Each point is reached from the start by the listed moves, each made once or not at all, plus a little noise. Is the number of moves made odd or even? Then give how often each move was made.
(in the rows, 128 means zero)

Moves:
(1): [179 167 133]
(2): [ 93 165 150]
(3): [139  96 172]
Start: [113 151 120]
Points:
[128 118 160] => odd (0, 0, 1)
[ 79 187 140] => odd (0, 1, 0)
[174 159 168] => even (1, 0, 1)

Moves:
(1): [195 119 125 106 135 109 108 114 117 111]
(2): [121 178 135 112 135 115 109 131 119 133]
(3): [127 129 166 131 104 129 145 124 126 144]
(4): [149 137 150 171 140 154 127 139 111 129]
(5): [108 118 147 122 161 123 123 119  96 118]
(6): [136 134 127 130 137 171 133 104 135 131]
(7): [118 127 132 127 156 115 162 152 140 126]
(8): [123 114 132  96 139 148 109 169 135 148]
(9): [132 119 140 136 156 119 121 120 164 132]
Start: [161 125 142 123 162 101 140 117 115 118]
Points:
[191 155 169  78 237  52 131 121  77  94] => even (1, 1, 0, 0, 1, 0, 1, 0, 0)
[247 130 165 145 218 138 159 113 107 105] => even (1, 0, 0, 1, 0, 1, 1, 0, 0)
[215  88 175  73 249 132  95 103 124 120] => odd (1, 0, 0, 0, 1, 1, 0, 1, 1)
[202  92 199  66 189  98 112 130  77 129] => even (1, 0, 1, 0, 1, 0, 0, 1, 0)
[151 126 184 125 166  88 191 137 125 132] => even (0, 0, 1, 0, 0, 0, 1, 0, 0)
[161 126 143 122 163 101 141 117 115 117] => even (0, 0, 0, 0, 0, 0, 0, 0, 0)
[167 119 173 134 214 135 154 194 119 137] => odd (0, 0, 0, 1, 0, 0, 1, 1, 0)

Moves:
(1): [167 140  86 124 135 122 143 128 120 135 123 137 138 138 123 125 127]
(2): [108 175 121 135 116 139 135 111 112 125 128 122 119 119 138 123 125]
(3): [143 145 172 140 111 118 135 130 132 151 126 134 128 136 132 118 119]
(4): [118 117 129 155 134 136 141 130 120 119 130 142 127 135 131 147 123]
(5): [138 129 132 132 174 153 123 119 111 136 120 125 116 137 137 102 140]
(6): [139 114 132 141 114 180 124 132 124 111 141 129 127 131 131 141 120]
(7): [116 132 124 122 134 134 161 142 148 147 147 118 113 133 124 108 145]
(8): [122 138 119 140 121 108 112 171 129 141 112 125 128 119 114 107 133]
(9): [134 152 139 172 147 129 103 137 161 114 144 115 143 103 146 134 145]
(10): [120 125  99 137 130 121  99 110 145 174 137 146 120 136 132 112 127]
(11): [106 124 153 138 117 104 111 139  98 114 189 125 112 118 125 128 130]
(12): [121 132 134 118 124 131 123 131 130 123 132 159 133 120 124 129 141]
(13): [107 131 105 126 148 156 130 129 116 133 135 109 192 147 127 130 128]
(14): [132 133 120 120 129 142 124 117 130 120 127 125 124 180 112 145 153]
Start: [135 128 127 128 126  75 159 140 145 148 139 128 101 137 122 146 142]
Points:
[142 156 173 208 155 131 113 144 169 193 249 119  59 188 136 113 201] => even (0, 0, 1, 0, 1, 1, 1, 0, 1, 1, 1, 0, 0, 1)
[ 93 245 135 182 132 111 157 183 182 176 168 111 159 170 114 115 206] => even (0, 1, 1, 0, 0, 0, 1, 1, 1, 0, 0, 1, 1, 1)
[171 210  48 207 165 148  97 141 155 181 149 128  93 173 129 112 189] => even (1, 1, 0, 0, 1, 1, 0, 1, 1, 1, 0, 0, 0, 1)

Moves:
(1): [189 121 113 135 121 134 137 122 141 128 115 139 105 153 130 133 118 135
 126  87 130 135 120 132 137 117]
(2): [137 172 120 129 126 126 139 114 114 130 120 128 131 126 123 134 125 108
 147 137 121 143 124 130 145 133]
(3): [126 127 166 122 126 125 133 131 132 135 117 137 116 130 128 128 108 124
 139 126 142 143 127 152 139 132]
(4): [116 131 135 160 109 141 146 145 143 106 135 120 146 125 124 144 120 127
 130 135 122 132 118 109 146 130]
(5): [113 133 134 129 151 139 129 134 122 127 118 130 119 135 117 128 128 131
 119 137 128 131 123 125 139 121]
(6): [122 130 123 115  97 171 134 138 120 138 120 136 137 131 123 104 120 119
 118 130 116 113 122 118 137 136]
(7): [129 133 126 123 133 133 166 121 123 115 123 135 136 132 101 124 116 125
 128 130 129 127 124 116  94 127]
(8): [132 130 126 120 126 123 153 162 122 126 127 134 111 126 138 120 130 126
 119 148 130 133 127 131 128 118]
(9): [116 145 113 133 143 132 114 138 179 134 128 139 127 128 120 125 141 116
 132 131 140 114 134 144 117 134]
(10): [128 118 120 137 122 125 129 136 129 161 125 133 134 124 120 125 133 120
 117 120 131 137 133 127 129 130]
(11): [140 147 141 141 137 124 140 126 116 133 163 146 126 129 134  98 110 123
 118 130 119 124 132 114 130 129]
(12): [121 128 120 137 130 120 138 129 104 108 122 182 126 130 134 138 121 136
 134 102 123 140 133 139 137 145]
(13): [145 126 128 120 137 131 124 142 128 120 130 130 167 122 124 133 134 124
 117 130 149 116 125 143 135 129]
(14): [117 142 130 144 119 110 119 131 117 128 122 133 139 162 138 126 126 118
 123 122 140 118 125 132 117 112]
(15): [125 126 132 133 133 133 141 101 129 131 125 140 135 119 156 139 116 126
 117 147 132 116 125 131 129 113]
(16): [119 124 133 109 143 143 133 135 117 139 152 138 121 135 128 158 134 119
 153 138 121 117 126 130 115 123]
(17): [139 130 139 134 121 129 125 119 131 137 130 130 119 127 118 127 156 132
 124 137 117 119 123 151 121 121]
(18): [125 146 124 120 119 124 124 123 136 132 138 126 132 134 122 141 126 160
 129 139 129 131 118 117 135 120]
(19): [135 116 122 126 145 122 154 129 123 136 127 131 135 143 153 102 126 151
 166 121 119 135 135 140 145 106]
(20): [143 114 130 129 125 128 117 124 132 125 116 149 127 133 120 123 121 117
 136 163 122 134 123 128 124 118]
(21): [123 125 129 141 125 142 129 124 115 128 129 129 119 120 121 117 131 125
 138 137 160 122 132 125 133 114]
(22): [129 123 108 123 121 142 126 106 134 124 143 131 140 155 130 124 150 117
 111 123 146 167 106 147 131 139]
(23): [131 137 141 132 121 139 132 127 130 125 122 127 118 151 116 138 134 123
 120 136 122 146 179 131 142 133]
(24): [120 120 109 145 132 135 119 129 117 125 133 119 119 120 128 123  95 139
 121 134 128 128 125 165 114 114]
Start: [143 117  88 102 145 145 137 130  74 115  90 138 138 124 135 137 114 111
 139 148 163 118  96 125 111 127]
Points:
[166  98  90 135 122 229 249 143  51  95  61 238 117 183 180 107  75 119
 147 133 204 177  55 165 204  88] => odd (1, 0, 1, 1, 1, 1, 0, 1, 0, 0, 0, 1, 0, 0, 1, 0, 0, 0, 1, 0, 1, 1, 0, 0)
[118 203  60 151 144 122 214 150  88  93  80 222 167 166 191 156  94 126
 182 180 164 131  82 147 158  87] => odd (0, 1, 0, 1, 0, 0, 0, 1, 1, 0, 0, 1, 0, 1, 1, 0, 0, 1, 1, 0, 0, 0, 0, 0)
[144 153  70 210 165 192 166 168  67 121 118 239 102 201 111 155  72  87
 130 118 189 124 139 162 132  92] => even (1, 0, 0, 1, 1, 0, 0, 0, 1, 1, 1, 1, 0, 1, 0, 1, 0, 0, 0, 0, 1, 0, 1, 1)
[181 195  78 167 125 161 235 147  57 121 105 184 130 211 103 123  34  99
 101 153 195 201  32 158 129  85] => odd (1, 1, 1, 1, 1, 0, 1, 1, 0, 1, 1, 0, 0, 1, 0, 0, 0, 1, 0, 0, 0, 1, 0, 1)
[126 154  95 165 147 144 245 153  94  81  70 231 149 187 151 141 121 110
 151 178 158 118 139 171 108  88] => even (0, 0, 0, 1, 0, 0, 1, 1, 1, 0, 0, 1, 0, 1, 1, 0, 1, 0, 1, 0, 0, 0, 1, 0)
[154 164  30 157 107 232 232 166  11 128  90 228 120 246 134 147  86 114
 160 147 179 197  93 174 191  68] => even (1, 1, 0, 1, 1, 1, 0, 1, 0, 1, 0, 1, 0, 1, 0, 1, 0, 1, 1, 0, 1, 1, 1, 1)
[175 147  60 133 150 121 176 167  32 153  80 154 168 149 153 104 115 105
 148 174 173 122  89 221 119  68] => even (0, 1, 0, 0, 0, 0, 0, 1, 0, 1, 0, 0, 1, 1, 0, 0, 1, 0, 1, 0, 0, 0, 0, 1)

Moves:
(1): [143 134 128 122 134 104 131 118 123 131 150 134 141 130 133 134 132 131
 131 123 135 143 152 127]
(2): [131 137 106 103 136 139 119 146 113 122 125 126 143 127 122 122 132 137
 127 145 131 128 127 150]
(3): [124 144 140 129 109 140 130 123 109 145 133 121 134 141 127 138 119 133
 125 133 129 134 119 132]
(4): [142 149 114 157 136 137 129 120 130 151 127 117 129 106 127 124 127 136
 143 113 148 139 131 143]
(5): [121 124 119 128 127 113 128 129 125 137 104 129 123 136 124 129 120 133
 137 120 137 135 116 108]
(6): [125 118 115 124 127 132 132 124 121 145 139 106 138 146 132 125 105 124
 129 124 127 125 123 114]
(7): [113 124 132 122 116 131 142 135 116 124 136 122 109 132 131 128 144 127
 148 119 146 116 128 120]
(8): [151 131 135 110 126 116 103 131 127 138 150 141 117 117 132 121 119 137
 144 102 132 122 118 142]
(9): [142 133 128 127 122 129 138 131 146 131 114 115 111 139 129 122 111 125
 130 133 110 109 145 118]
(10): [118 137 124 111 125 127 108 103 110 118 120 110 137 125 131 130 150 123
 138 133 105 135 110 149]
(11): [116 142 142 122 132 117 131 119 138 141 129 123 110 137 117 127 133 154
 109 124 145 115 132 137]
(12): [126 128 138 144 149 136 117 122 137 136 109 146 128 167 105 110 133 137
 145 144 148 110 119 112]
(13): [122 113 116 113 121 117 118 132 164 144 154 113 135 119 136 144 138 145
 147 133 130 130 123 134]
(14): [116 115 113 139 134 120 126 140 118 141 130 128 140 145 135 138 132 125
 106 129 129 115 141 128]
(15): [119 146 130 131 130 149 115 128 136 130 130 127 120 143 160 130 123 124
 122 138 133 144 135 125]
(16): [119 140 117 120 135 140 121 136 129 131 135 144 115 120 106 146 123 136
 120 119 130 124 134 125]
(17): [137 118 161 133 123 135 116 108 132 116 111 111 123 144 118 151 137 102
 133 121 131 141 116 132]
(18): [115 104 128 110 151 136 117 127 111 136 122 122 125 132 139 133 138 152
 135 128 124 133 140 140]
(19): [140 123 130 143 128 113 121 119 139  96 133 129 130 112 131 123 114 154
 131 138 134 124 132 117]
(20): [132 132 126 136 151 126 120 129 120 124 131 123 105 123 102 127 137 115
 137 155 136 136 115 133]
(21): [114 128 111 124 120 121 125 134 125 145 124 136 111 140 117 117 125 128
 122 129 142 132 138 146]
(22): [144 133 121 129 122 125 151 130 140 137 133 139 112 144 121 134 131 140
 134 118 131 145 109 135]
(23): [118 149 137 125 141 118 124 136 117 128 143 123 122 130 110 131 129 132
 142 115 123 150 137 136]
(24): [115 134 121 128 141 124 141 127 136 127 129 135 127 124 140 133 121 117
 134 136 119 115 120 141]
Start: [140 116 148 124 139 143 140 133 103  99 124 134 128 120 151 110 142 116
 134 119 151 140 145 116]
Points:
[110 139 172  95 191 140  82  98  16 117 145  98 118 158 100 185 181 110
 153 123 137 204 154 178] => odd (1, 0, 1, 0, 0, 0, 0, 0, 0, 1, 0, 0, 0, 1, 0, 1, 1, 1, 0, 1, 0, 0, 1, 0)
[129 221 120 126 184 147  73 128  57 192 143 124  77 201  88  96 173 166
 162 131 216 183 110 220] => odd (0, 1, 1, 1, 0, 0, 0, 1, 0, 1, 1, 1, 0, 1, 1, 0, 0, 0, 0, 1, 1, 1, 1, 0)
[114 142 119  47 204 134  67 128  73 104 172  87 133 131 161 141 200 153
 190 167 145 219 157 186] => even (1, 1, 0, 0, 0, 0, 0, 0, 0, 1, 0, 0, 1, 0, 1, 0, 0, 1, 0, 1, 0, 0, 1, 0)
[118 164  76  97 193 142  88 152 118 184 187 134  65 131 141 145 135 227
 148 139 225 154 134 225] => odd (0, 1, 1, 1, 0, 0, 0, 1, 0, 0, 1, 0, 1, 1, 1, 1, 0, 1, 1, 1, 1, 1, 0, 1)
[ 80 166  76  77 160 140 123 141  61 188 188  95 124 162 186 148 188 174
 196 120 187 211 161 229] => even (1, 1, 1, 1, 0, 0, 1, 0, 0, 1, 0, 0, 1, 1, 1, 0, 0, 1, 0, 0, 1, 1, 1, 1)
[153 128  96 126 139  89 153 111 113 139 194  65 122 142 159 135 148 166
 206  87 159 158 162 129] => odd (1, 0, 0, 1, 0, 1, 1, 0, 1, 1, 0, 0, 1, 1, 0, 0, 0, 0, 1, 0, 0, 1, 1, 0)
[126 160 164  93 142 141 119  75 130 172 131  74  46 249 104 168 156 143
 203 140 205 159 100 101] => odd (1, 0, 1, 0, 1, 1, 1, 0, 1, 1, 1, 1, 1, 0, 1, 1, 1, 0, 0, 1, 0, 1, 0, 0)
[116  94 120  83 213 118  54 147  98 119 156  83 115 156 170 156 118 145
 191 138 175 170 125 154] => odd (0, 1, 0, 0, 1, 1, 0, 1, 0, 0, 0, 0, 1, 1, 1, 0, 1, 1, 1, 1, 0, 0, 1, 1)
[167 134 132  54 129  63  62 113 114 100 142  93 114 130 129 125 143 156
 210 105 156 181 151 167] => odd (1, 1, 0, 0, 1, 0, 0, 1, 1, 1, 0, 0, 1, 0, 0, 0, 1, 0, 1, 0, 1, 0, 1, 0)
[151 141 150 142 207 150  63 111  85 123 143  99  63 123 126 147 106 153
 204  86 198 206 137 127] => odd (0, 0, 0, 1, 1, 1, 0, 1, 0, 0, 0, 0, 0, 0, 1, 1, 1, 1, 1, 1, 0, 0, 1, 0)
